Each row of a before or after table is a point. The points were changed in one or more steps. Then noise was added and the rows were shuffled. The steps act on columns, c1 being the first. What was done? A step turns or swaps two columns, mirrors them in a line or flattens them onto one, adds a multiple of one to another, or multiplies or shifts one. Angles are multiples of 10 degrees, from the lower column toward the higher: turns from -170 to 170, lines from 10 to 170 but not 90. Use the fewest steps. Two steps may share a column if one is a turn and the other turns, adds or multiplies; they go together, in the order done. Otherwise the lowest column goes first.
In the rows, 128 means zero.

Before, 9 rows:
[[134  77]
 [117 180]
 [123  97]
 [150  79]
 [162 118]
 [151 174]
 [146  77]
 [112  70]
 [122  78]]
After, 9 rows:
[[196 172]
 [ 96  77]
 [ 90  95]
 [152 119]
 [ 81  75]
 [ 54  69]
 [169 180]
 [ 70  76]
 [102  79]]
Steps: add 1 times c2 to c1

Before, 9 rows:
[[158 107 121]
 [134 163 159]
 [ 85 187 202]
 [ 90 171  98]
 [ 77 168 116]
 [101 104 180]
 [163 194 116]
 [ 34 181  94]
 [149 116 151]]
After, 9 rows:
[[ 97 177 157]
 [144 112 105]
 [ 96 195  54]
 [ 47 198 162]
 [ 83 179 137]
 [ 96 108  75]
 [139 161  97]
 [153  99 136]
 [173 187 139]]
Steps: turn c1 and c2 by -10 degrees; multiply c3 by -1

Before, 8 rows:
[[ 92 112 115 146 132 194]
 [100 156 128  80 112 103]
 [119 166 164 143 139  96]
 [182  71  87 167  97 186]
 [123 130 118 134 166  62]
 [ 80 132 189 108  93 129]
 [129  47  61 205  75 174]
 [ 97 120 182  82 169  79]]
After (8 x 6):
[[ 96 131 164  93 164 139]
 [181 150  58  99  43  44]
 [102 154 126 152 157 172]
 [ 97 126 110 159 115  63]
 [209 138  98 140  59  63]
 [ 58  83 185 134 140 200]
 [ 34 168 198 153 116 143]
 [130  90 120  78 146 170]]
Steps: add -0.7 times c3 to c1; turn c2 and c5 by 70 degrees; turn c4 and c6 by -140 degrees

Before:
[[116 163 138 167 118 118 176 121]
 [130 150 122 168 124 173 130 127]
 [110 156  88 134 161 117 112 120]
 [147 108  86 145 116 112 132 120]
 [139 136 109 184 140 120 122 124]
 [111 163 155 128 121 111 118 161]
 [100 139 127 124 138 127 124 163]
 [133 128 143 146 129 140 140 125]
 [ 98 163 104 135 179 151 112 249]
 [186 160  92 118 120 112 141 125]
 [110  85 103 149 229 113 130 129]
 [149 142 177 120 119 105 122 120]]
After, 12 rows:
[[122 132 116 114 116 138 139 127]
 [121  35 164 157  82 146 112 133]
 [132 119 132  96 106 164 131 153]
 [170 139 149 109 126 118 125 111]
 [142 125 169 147  95 121 111 153]
 [131 142 158 175  39 116 127  86]
 [113 128  79 132 141 113 121 145]
 [110 104 147 138 122 127 125 129]
 [147 127 133  92  83 121 119 135]
 [194 120 116 132 142 119 142 158]
 [113 120 130  93 111 122 177 164]
 [ 98  94 116 124 132 115 115 152]]
Steps: mirror c1 and c3 in the line at 160 degrees; multiply c8 by 0.7; turn c2 and c8 by 110 degrees; turn c4 and c5 by -140 degrees; multiply c6 by 0.7
